Rows are points. Any point is a mix of the corners, with weights that add up to 1. It lies inside the corners' shape when no weight is negative. Say inside or outside, and name the corners with a negative weight.
(in the rows, 128 means zero)

Corners:
(1): [206 116]
(2): [ 72 117]
(3): [ 96 146]
Points:
[184 128] => outside (2)
[128 118] => inside
[112 136] => inside
[135 114] => outside (3)
[154 128] => inside
[145 132] => inside

Corners:
(1): [144 158 171 127]
(2): [ 47 107 211 112]
(3): [140  95 105  69]
(4): [116 150 134 145]
(5): [179 114 159 126]
Points:
[108 105 149  92] => inside
[121 147 142 138] => inside
[117 113 146  98] => inside
[151 125 163 122] => inside
[121 125 151 126] => outside (1)

Corners:
(1): [167 121 130 109 142  96 116  97]
(2): [114 186 175 150  56 143 176 176]
(3): [140 166 100 175 123 140 132 112]
(4): [137 102  94 158 163 135 123 160]
(5): [108 179 147 140 140  68 185 143]
(6): [172  74  78 109 146 178 142  96]
(7): [172 173 207 146 143 167 153 186]
(8): [134 123 155 165 154  80 152 118]
(9): [147 131 199 114 181 172  94 174]
Points:
[131 125 135 156 123 136 146 139] => outside (1, 5, 7)
[148 121 124 150 147 134 131 138] => outside (5)
[146 138 125 140 122 130 156 118] => outside (4, 9)
[145 115 116 134 147 133 128 128] => outside (7)
[133 146 156 152 112 122 177 151] => outside (1, 3, 9)
[143 130 164 131 164 149 116 160] => inside

Corners:
(1): [177 116 209 148 133  78 149 147 134 129 155]
(2): [102  98 122 150 123 148 153 128 116 139 120]
(3): [162 127  96 115 112  89  82 114 142 123 137]
(4): [ 60 120 115 169 129 161 142 173 106 114  85]
(5): [174 152  67 126  94  86 134  92 187 114 159]
(6): [ 95  87 155 100 109 149 164 158  95 106 103]
(7): [217 149 225 159 112  81 137 159 112 157 140]
(8): [ 51  77 110 111 118 182 131 177 142 123 117]
(9): [188 158  80 137 138 106  77  81 168 127  85]
(10): [ 51 121 140 130 108 161 160 134 136 143 117]
(11): [ 65 137 151 156 105 197 132 115 138  95 137]
(12): [170 178 105 139 177 126  94 122 137 128 139]
Points:
[117 116 121 142 118 136 139 125 131 129 126] => inside
[104 122 139 138 136 159 135 149 111 128 105] => outside (1, 3, 5)
[130 135 135 144 106 127 122 125 141 133 125] => outside (1, 6, 12)
[107 111 135 124 115 139 142 143 119 118 115] => inside

Corners:
(1): [130 121 137 110 130 129  93 183 153 149  92 113  97 136]
(2): [107 148 116 102 151 113 105 146  94 188 162  98 138 113]
(3): [150 163  66 121 151 112 147  81 132 146 125 125  90 128]
(4): [127 112 167  71 118 177  97 150  56 106 141 149 154 105]
(5): [159 144  83 144 120 142 108  18 176 123 141 141 157 114]
(6): [132 203  96 134 162 143 164 147 151 158 141 147 105  75]
(7): [127 115  36 124 148 114 112 102 194 117 100 138 107  84]
(8): [101 206 165 126 175 122 142 116 110  98 165 155  94 107]
(9): [109 165  79 128 163 124 122  85 163 141  73 141 145 158]
(10): [ 98 112 143 120 167  78 186 144 213 139 105 160 131  85]
(11): [110  96 140 116 124 173 157 212 184 128 157 147 141 119]
(12): [150  89 151 160 139 200  60 131 124 115 116  79 171 151]
(13): [ 86 145 145 164 156  36 148 159 112  74  92  71 174 139]
(14): [ 67 109 152  83 105 131 128 157  90 158 122 111 116 113]
(15): [109 156 162 145 139 138 145 144 139 135 169 245  93  85]
Points:
[127 150  97 118 141 155 120 102 135 132 138 127 132 118] => outside (1, 10, 13, 15)
[115 147 118 121 151 119 135 134 140 148 131 135 127 109] => inside
[118 155 126 127 149 131 124 114 134 124 134 136 126 116] => inside
[111 133 130 124 147 126 130 137 149 128 122 138 131 109] => outside (3)
[131 142 112 128 147 135 123 112 136 132 136 131 137 116] => outside (1, 14)
[123 142 106 121 138 111 143 116 162 120 121 130 124 100] => outside (2, 9, 12, 15)
